Each row is a point. Any point is a mix of the corners, with weights that add up to 1. It lies inside the corners' shape when no weight is negative. Say inside or outside, and name the corners with a negative weight.

Corners:
(1): [38  5]
(2): [33 35]
(3): [-60 -28]
Points:
[28 30] -> inside
[14 27] -> outside (1)
[-12 -17] -> outside (2)
[34  4] -> inside

Corners:
(1): [-23   2 -38 -20   0 -29   5 -11   0]
(2): [  5   2  10 -27  35  38 -17   1 -18]
(3): [ 26  24 -25 -26   5  47   7 -17  -5]
(4): [-18 -28  22  33  13 -30  24  33  42]
(5): [ 23  36  -5 -18   2  25  10  31 -15]
(6): [-45   2 -17  11 -16 -13   8  -9   0]
(7): [-15 -17 -13  25  30  10  -9  33  26]
(8): [-32 -38 -17  42   5 -24  19   6 -11]
(9): [-60  -8 -41   8  20 -23  41  -8   4]
(10): [  0 -18   3 -19  -7  21   8  38   2]
Points:
[ -9  20 -18 -15  11   8   5  -2  -1] -> outside (8, 10)
[-48  -9 -35  31   2 -42  41  -6   5] -> outside (2, 7, 10)
[ -1   3 -13  -6  16  20   4   6   2] -> inside
[ -6  -4 -16   4   7   9  10   7  -2] -> inside

Corners:
(1): [ 36  -8  51 -22 -35  41 -49  28  21  21  49  18   3 -21 -20  -7  10  13]
(2): [-21 -44  -7 -20   9  22  22   4   4 -18  43  23  20   2  -5  48 -22  -2]
(3): [-16 -26  26  -1 -27  10 -22  35   3   8  43 -35  -8  27  18  54 -15  -5]
(4): [ 13 -43  23  32  33  46 -56  16  -2   7 -14   7  33 -45  40 -36  48 -17]
(5): [ 40   8  32 -27  11  28 -35  -8 -32  17  -6  21  52  22  12 -35  11 -23]
(6): [  4 -53 -40  40  18  -5  -4  -7 -10  25  40  14 -14 -36   6   6  18  -4]
(7): [ 16  21 -20 -12   3   3  29  -5 -33 -27  33  27   8 -27 -51 -30  -5 -51]
(8): [ 53  -4 -17  -3  45 -16  40   7  -3  -8  44 -18 -13  28 -42 -21  23 -52]
(9): [-48 -35  19  27   9 -20  13  12  12  -6 -23   2  22  26 -12 -12 -20  17]
(10): [  3  -9  -6  12   9  44  -8 -37  19   8 -34  16  20 -39   0 -28  40  -8]
(11): [-11   5 -25 -24  41  17 -35 -17  49  -3 -36   3  32  28  12 -38   2 -11]
(12): [-11 -41 -26 -39 -18 -10  28  -6 -26 -31 -24 -23  14 -10  33  27   3  20]
(13): [ 47  -2  60 -46 -34  32  18  35 -18 -20  11   0 -26  13  11  11 -39 -28]
(14): [-23  -8  15 -48  11  25  20  -9   8  21  46 -38  35   4  11 -19 -23  -7]
(15): [  3  -2  -6 -36  57 -41  13   0 -14  19 -35 -24  16 -36   1  34  31   9]
(16): [-39 -35 -18  10   2  -9  28 -33 -28 -47  -5  57 -11 -37  15  -4  53  18]
(17): [-10  26  36 -48  34  22 -34 -18 -36  -6 -38 -11   5  11 -32 -11 -24  -8]
(18): [  7 -35  31   4   0 -41   3 -13  -6 -29  -8 -20  -4   8 -10  33  -3 -47]
(19): [  1  21 -16  24  42 -36  21 -29  25 -22  48 -31  -8 -21 -49  37 -12   3]
Points:
[  8 -10   7 -17  20   6   0  -6 -12  -6   5   1  17  -6  -6 -12   3 -12] -> outside (3, 10)
[ -4 -17  12  -8  11   9  -2   2   0  -3   1  -1  13  -1   2  -7  -1  -7] -> inside
[  4 -16  17 -22   8  10  -6   4  -4   2   0 -11  15   7   0   0  -9 -17] -> outside (16, 19)
[  5 -17   7  -8   6   3   1   0  -7 -10   0   0   5  -5   1   6   3  -8] -> outside (14)
[ 16   5  10 -29  11  20   4   3  -5  -8  12  -3  11  -6  -6  -8   3 -15] -> outside (6, 9, 18)
[ -4 -20   9 -19   6  10  -1   1  -8  -6  -3  -1  12   1   5  -2   2  -8] -> outside (19)
[ 15 -18  -5  51  10  -3 -22 -19 -17 -15   9  23   5 -24 -25 -23  45 -18] -> outside (2, 11, 13, 14, 15)
[ -3  -9 -27 -25  12  -4  28 -15 -23 -20  -6   6   3 -11  -7  -2   5 -32] -> outside (1, 4, 5, 9, 19)
[ -9 -31  17  -2 -16  27 -12   6   6  -6   9  15  15   0  12  -7  -5  -5] -> outside (8, 15, 17, 19)
